Each row is a point. Each copy is the shape, with its points in the same order, stretched, turned, moved and blurred by noise. Some copies are also mirrored. Which?

Shape:
-37 44 -17
42 -20 -11
-22 54 4
40 -48 -31
31 -33 7
7 51 -17
Copy 1 (6 x 3):
-51 28 7
39 -10 -13
-32 49 18
41 -44 -24
45 -16 11
-14 49 -16
Copy 1 is: only turned
Copy 2 (6 x 3):
-52 6 -21
46 7 -19
-47 23 0
60 -12 -41
46 -7 -5
-20 39 -16
Copy 2 is: only turned
Copy 3:
-2 48 -14
40 -31 30
-12 39 12
60 -50 5
22 -37 29
25 39 18
Copy 3 is: only turned
Copy 4 (6 x 3):
-56 -26 -7
40 -19 2
-46 -27 20
56 -12 -25
41 2 10
-26 -50 11
Copy 4 is: mirrored

Shape, 9 rows:
8 26 -40 14
-8 7 63 18
-16 -40 -31 7
-5 -34 49 17
-43 -35 -37 18
11 18 2 -7
5 -1 -43 6
-60 -15 -53 -41
12 11 -41 -14
Copy 1:
-15 -37 7 5
-19 33 54 -12
15 5 -10 46
14 34 39 11
-6 -2 -7 63
-17 7 9 -13
1 -33 -6 20
-39 10 -48 60
-11 -28 -25 1
Copy 1 is: mirrored
Copy 2, 9 rows:
20 -2 -49 -36
7 56 25 27
17 -35 -34 21
31 19 21 47
-1 -19 -50 40
15 -2 -3 -17
25 -27 -44 -17
-53 -53 -30 14
17 -39 -30 -35
Copy 2 is: only turned
Copy 3:
0 40 36 -28
-44 -18 -6 73
16 -44 25 -32
-5 -51 -4 57
-20 -55 41 -42
-10 21 -6 11
18 12 30 -38
-34 -25 -13 -95
14 31 6 -45
Copy 3 is: mirrored
Copy 4:
38 -3 5 -6
-40 14 71 -28
-2 -30 -2 32
-46 -19 60 -5
-7 -4 -2 62
6 -7 10 -28
20 -17 -17 5
-20 -1 -72 39
21 -20 -17 -16
Copy 4 is: only turned

Shape, 12 rows:
32 44 38 -17 43 8
16 -14 -9 30 -33 29
12 47 -5 -49 33 30
18 23 -10 -39 13 -23
53 18 6 -32 23 15
-25 -21 10 -66 -33 8
22 44 7 -11 -14 10
-48 -23 -7 -66 -30 6
59 -51 -28 60 10 28
12 36 19 -31 7 -9
2 -6 -7 50 4 14
34 -51 2 35 -2 29
Copy 1, 12 rows:
72 23 -37 -23 6 -48
20 -15 5 0 25 39
38 -18 -28 -58 2 -40
36 -20 -6 -3 -20 -57
73 -9 -3 -22 20 -44
-13 2 37 -51 -40 -20
50 -14 -18 -16 -14 -7
-41 -11 32 -53 -42 -20
42 -18 7 37 95 20
44 3 -18 -18 -27 -38
9 -6 -24 16 34 19
29 8 17 10 64 18
Copy 1 is: only turned
Copy 2, 12 rows:
-39 60 4 41 21 33
19 -10 32 26 -17 -9
-33 50 19 -4 8 53
-3 57 4 -10 18 8
-3 47 19 31 22 39
-2 12 37 -47 51 -5
-14 39 36 17 -17 8
-7 0 20 -70 51 -6
51 -23 -16 67 -3 6
-22 49 17 -3 20 9
5 -16 -15 37 -13 -8
25 -24 3 52 20 -2
Copy 2 is: only turned
Copy 3:
23 -21 -17 -35 44 -22
37 8 34 0 -12 36
11 -13 29 -56 35 -38
6 -23 -3 -38 -17 -39
41 -18 7 -53 14 -16
-13 15 24 -76 -25 26
27 21 9 -20 4 -23
-34 11 29 -77 -27 25
75 -50 31 18 -16 41
10 8 -11 -34 14 -16
20 -12 14 22 4 32
51 -30 22 -3 -18 55
Copy 3 is: mirrored
Copy 4, 12 rows:
-41 -35 64 0 0 -32
35 -16 -9 -45 -19 -4
-52 -7 36 -30 23 -21
-24 22 21 11 1 -27
-20 9 62 -27 -7 -22
-45 35 -41 -23 -34 12
-13 -13 9 -24 -1 -51
-48 35 -65 -19 -23 24
73 -12 53 -34 -13 32
-36 -8 17 5 -6 -36
28 -46 6 -7 -1 10
41 -16 29 -31 -30 34
Copy 4 is: mirrored

Shape, 11 rows:
-20 5 25 -71 -39 -20 -47 -2
-22 -46 -7 54 28 62 -38 22
-11 -11 -32 -12 32 -19 -28 12
3 -6 -42 10 -43 -9 6 -42
-8 10 -36 2 22 -44 11 -9
5 16 32 29 -21 44 -6 7
60 -16 -21 -44 5 7 11 -13
26 -57 11 6 -18 1 -21 29
17 -29 6 3 24 -53 -25 -29
42 19 14 -18 -22 -48 -37 -7
-60 43 27 8 -2 -28 26 -32
Copy 1:
-31 -40 -28 -16 44 95 3 -35
36 33 66 23 -54 43 -63 57
15 -39 -20 11 6 16 -49 -3
44 -31 31 43 3 -25 37 -26
-1 -43 -4 17 -3 -38 -12 -27
-1 69 32 14 -53 32 19 14
50 16 -34 -28 49 -19 17 11
69 4 20 -54 -16 51 -30 20
20 -15 15 -41 40 -14 -29 -46
22 6 -49 -22 21 16 5 -69
-93 -25 48 22 -29 -9 40 -42
Copy 1 is: only turned
Copy 2 (11 x 8):
44 -38 15 -26 -30 -31 -12 50
13 4 35 49 23 9 -3 -56
6 -19 -4 -6 -23 -2 -10 -22
0 19 14 -2 -19 8 60 -24
-21 -10 -10 -2 -31 -2 21 -18
-8 38 31 26 28 -25 14 -5
-16 9 15 -48 19 16 7 0
0 -16 49 7 -2 25 -4 9
-13 -67 38 -28 -32 -25 8 -6
-11 -11 42 -39 -28 -33 -9 26
-12 -20 -16 25 -21 -50 41 12
Copy 2 is: mirrored
